Every row gives one point. Each copy is the shape, with its points in the same order, stretched, turned, moved and blurred by noise. Is it also mirrored, or only turned?
In the rows, zero is written as 128.

Shape (7 x 3)
[[167 176 137]
 [122  73 150]
 [125 188 112]
 [157 162 125]
 [110 181  81]
 [154  74 131]
 [118 105 155]]
Copy 1 (7 x 3)
[[103 133  79]
 [167 107 149]
 [ 86 117 117]
 [109 137  99]
 [ 83 126 148]
 [165 141 137]
 [150  95 138]]
Copy 1 is: mirrored
Copy 2 (7 x 3)
[[146 164 160]
 [107  85 139]
 [131 175 125]
 [143 153 148]
 [136 174 101]
 [136  86 140]
 [104 107 145]]
Copy 2 is: only turned
Copy 3 (7 x 3)
[[155  69 131]
 [113 150 173]
 [156  94  86]
 [141  85 121]
 [147 116  74]
 [ 92 126 178]
 [133 145 160]]
Copy 3 is: only turned

Shape (10 x 6)
[[100 114 121 142 145 108]
 [151  58 146 153 143 107]
 [195 143 146 140 104 106]
 [158 152  49 134 144 179]
 [108 118 151 108 145 150]
 [114 147 126 137  89 122]
 [162 125 143 139 146 111]
 [ 86 155 145  52  92 146]
 [147 154  38 135 127 114]
 [105 109 135 138 139 102]]
Copy 1 (10 x 6)
[[154  90 134 172 156  90]
 [180  86  82 125 200 104]
 [158 112 156 110 122 182]
 [157 194 111 212 102 152]
 [131 120 131 127 168  91]
 [105  96 133 156 104 150]
 [164 117 147 134 164 125]
 [ 71 138 163  93  85  80]
 [170 157 119 220  53 123]
 [149  84 123 169 154  92]]
Copy 1 is: only turned
Copy 2 (10 x 6)
[[115 139 155  91  99 129]
 [108 176 150  89 120  89]
 [145 150  97 124 115 102]
 [ 90  86  82 110 120 150]
 [128 148 159 117 138 146]
 [138 110 139 137 105 113]
 [129 160 119 112 108 123]
 [167 119 188 135 160 148]
 [107  88  80  84  95 131]
 [123 142 157 101 101 116]]
Copy 2 is: only turned
Copy 3 (10 x 6)
[[142 145 140 141 116 109]
 [ 94 136 111 127 109 116]
 [ 95  71 117 119 150 155]
 [115 139 135 159 216 106]
 [131 169 162 112 138 116]
 [171 112 110 110 127 147]
 [ 91 113 143 136 141 128]
 [184 147 167  77 144 109]
 [135 100 124 171 185  91]
 [138 140 138 132 106 112]]
Copy 3 is: only turned
Copy 4 (10 x 6)
[[128 110 123 121 112 111]
 [165 103 163 111 115  62]
 [142 178 137  99 173  87]
 [114 152 111 189 197 111]
 [117 101 146 109 142 135]
 [131 160 145 124 113 123]
 [133 132 120 103 164  94]
 [131 131 165 114 136 189]
 [146 172  90 177 166 105]
 [135 114 129 107 112 111]]
Copy 4 is: only turned

Shape (12 x 9)
[[ 85 140 126 132 140 147 176 112 134]
 [140 154 152 135  89  83 147 152 108]
 [ 72  93 118 147 141 155 184 148 147]
 [105 112  89 143 151 122 174 107 146]
 [ 76 136 110 141 155 145 162 128 159]
 [132 101 125  64 129 191 125  91 137]
 [121 152 103 127  84 135 140 143 101]
 [114 146 135 133  96  87  97 154  88]
 [124 154 127 148  82 100 122 166 153]
 [147 154 124 138 127 121 133 173 110]
 [152  97 121 100 110 171 120  92 125]
 [123 143 112 105  98  84 141 171 130]]
Copy 1 (12 x 9)
[[102 144 171 116 146 118 110 104 117]
 [158 150 115 135 149  93  87 100 128]
 [ 67 136 156 124 107 121 104 121 128]
 [ 88 131 173 103 159 106 126 135 114]
 [ 84 154 162 121 142 148 112 127 131]
 [156 113 185  87 101 132 166 148 129]
 [153 133 140 152 135 111 114 107 157]
 [167 171 117 170 119 106 118 143 131]
 [146 156 100 142 138 127  81 141 153]
 [131 147  88 159 129 133 126 109 146]
 [151  95 164 108 123 119 147 145 116]
 [161 165 131 121 120  98 123 144 163]]
Copy 1 is: mirrored
Copy 2 (12 x 9)
[[106 157 135 125 151 148 166 174 123]
 [111 132 159 186  88 154 109 109 156]
 [140 143 167 135 154 176 158 204 112]
 [ 98 171 149 124 171 158 117 199 129]
 [118 135 141 126 179 163 150 177 133]
 [143 195  92 116 166  53 170 118  45]
 [ 86 131 137 147 121 143 133 126  92]
 [113  99 170 151  74 119 118 111 159]
 [128 101 140 201 122 165  85  97 146]
 [124 137 152 124 116 174 111 117 129]
 [136 178  86 127 124  60 145 130  62]
 [105 123 179 184 147 166  96  96 132]]
Copy 2 is: mirrored
Copy 3 (12 x 9)
[[107 121 134  96 140 120 173  93  97]
 [136 144  92  79 143 186 112 161 137]
 [ 93 123 142  83 131 100 155  88 149]
 [ 94 127 112 111 160  78 164 103 122]
 [109 134 114 102 143 118 179  72 118]
 [101 133 176 174  93  51 115 112  44]
 [ 95 150 143 102 172 165 128 120 118]
 [125 149 110 109 132 218 150 177 149]
 [140 181  95  84 147 186 138 126 142]
 [115 130 102 119 164 173 111 106 148]
 [118 140 178 166 122  60 100 147  78]
 [110 169  73  94 137 194 131 124 128]]
Copy 3 is: mirrored
Copy 4 (12 x 9)
[[ 81 156 144  92 114  93 167 124 152]
 [130 204 124 172 149  82  94 116 148]
 [ 56 126 150  67 105  81 153 126 118]
 [ 89 137 113 115  96 113 175 132 122]
 [ 70 115 148  87 108  93 162 141 154]
 [180 128  98  17 132 155 141 142 143]
 [128 172 138 128 154  77 145 131 127]
 [118 174 112 166 196 100 126 131 134]
 [124 149 146 162 142  81  81 153 148]
 [137 122 133 150 140  74 112 110 144]
 [189 139 106  76 136 163 128 130 114]
 [112 171 100 126 149  65 108 155 144]]
Copy 4 is: only turned

Shape (16 x 12)
[[137 193 112 116 116 148  96  93 140 119  88 104]
 [153 108 113 154 176 152 173 113 134 176 101 141]
 [ 79 140 196 154 123 159 124 144 124 132 183 142]
 [100 123 200 108 118 168 163 130 168 125 180 121]
 [119 135 213 147 117  96 150 140 153 109 178 143]
 [138 152 158 123 114 145  98 153 136 123  90  77]
 [123 122  89 113 180 114 158 118 107 147 110 100]
 [112 187 132 134  76 110  98 128 138 124  99 121]
 [122 157 103 156 119 145 125 130 165 122 131  82]
 [103 137 214 165 135 159 147 101 135  82 191 125]
 [134 123 103 111 103 140 103 100 132 143  94 101]
 [121 128 137 135  95 133  86 111 149 125 120  95]
 [163 160 124 124 103 136 110 117 118 158 138  88]
 [134 111 108 155 143 128 176 104 103 161  84 105]
 [161  97  95 134 154 127 156 148 106 125 113 151]
 [125 157 135 140 141 130  75  94 157 151 111 100]]
Copy 1 (16 x 12)
[[127 143 151 131 153  87 144 120 122 191 104 216]
 [164 148 119 128 157 157 214 110 160 115 151 104]
 [116 125 147 195 130 175 128 129 146 133 159  83]
 [154 142 133 156 109 162 112 124 201 114 136  87]
 [116 119 129 172  72 120 138 150 197  97 115 101]
 [165 111 159 144 148 117 105 144 104 141 127 168]
 [121  93  98 102 138 100 149  91 155 120 117 122]
 [107 130 167 155 127 111 132 128  97 156 113 215]
 [176 123 112 171 121 114 142 104 141 140 137 176]
 [139 140 126 207 112 123 141 137 208 145 108  84]
 [138 151 136 122 173 114 140 109 109 122 108 155]
 [131 137 138 175 156 104 119 119 128 121 126 146]
 [186 130 156 131 100 108 145 104 102 145 101 134]
 [154 104 130 125 158 145 199 113 145 111  98 130]
 [133 120  76 112 119 144 167 155 125 107 131 104]
 [119 143 155 165 171  87 153 100 137 155 150 151]]
Copy 1 is: only turned
Copy 2 (16 x 12)
[[154 123 107  70 127 152 150 116 110  74  80 115]
 [155 135 185 101 106 157 157 156 138 162 112 115]
 [112 160 129 121 123  97  74  73 112 130  96 174]
 [107 138 157 138 142  92 120  36 138  81 106 198]
 [127 120 177 172 150  92  90  57 100 133  67 163]
 [172  84 115  90 123 119  81  90 109 111 114 162]
 [160  94 130 133  80 146 168 154 106 137 146  99]
 [154 120 121  82 156 122 127 100  98 118  88 101]
 [162 119 120  82 135 163 142  85 136 151 120 128]
 [ 71 147 150 123 111 126  84  50 107 110  63 208]
 [144 111 106  89 153 138 144 154 113  99 127 118]
 [137 108 106 106 160 126 114 116 103 111 108 150]
 [157 143 128 101 161 164 103 129  97 105 125 115]
 [132 111 156  76 107 163 146 149  94 157 147 112]
 [159  95 149 137 101 140 105 167 156 155 107  78]
 [159 131 114 108 137 140 146 140  90 117  81 151]]
Copy 2 is: mirrored
Copy 3 (16 x 12)
[[ 84  98  97 147 130 151 153  95 119 105  83  93]
 [137  51 151 161 123  78 145 149  69 116 146 160]
 [143 133 150  75 190 115  90  77 127 124 163  63]
 [ 87 100 173  99 177 112  77  55 135 165 202  95]
 [151 127 120  75 181 104  84  97 147 207 179  74]
 [105 123 146 116 115 135 129 145 148 136  76  70]
 [128  76 136 132 148 115 142 151 113 132 113 187]
 [ 97 147  66 104 138 131 116 121 126 124  92  51]
 [100 129 130 165 154 157 128 142 102 134 128  92]
 [153  65 164  88 214 157 110  66 129 178 178  69]
 [ 98  94 121 166 123 134 125 117 122 106  74 127]
 [111 116 118 156 146 140 116 109 136 131  89  82]
 [122 145 129 144  89 146 114 104  93 130  82 117]
 [139  48 138 138 139 115 131 181  72 124  99 148]
 [160  90 138 145  94 117 142 176 130 119 151 170]
 [115 101 105 160 156 110 146  97 126 121  57  96]]
Copy 3 is: only turned
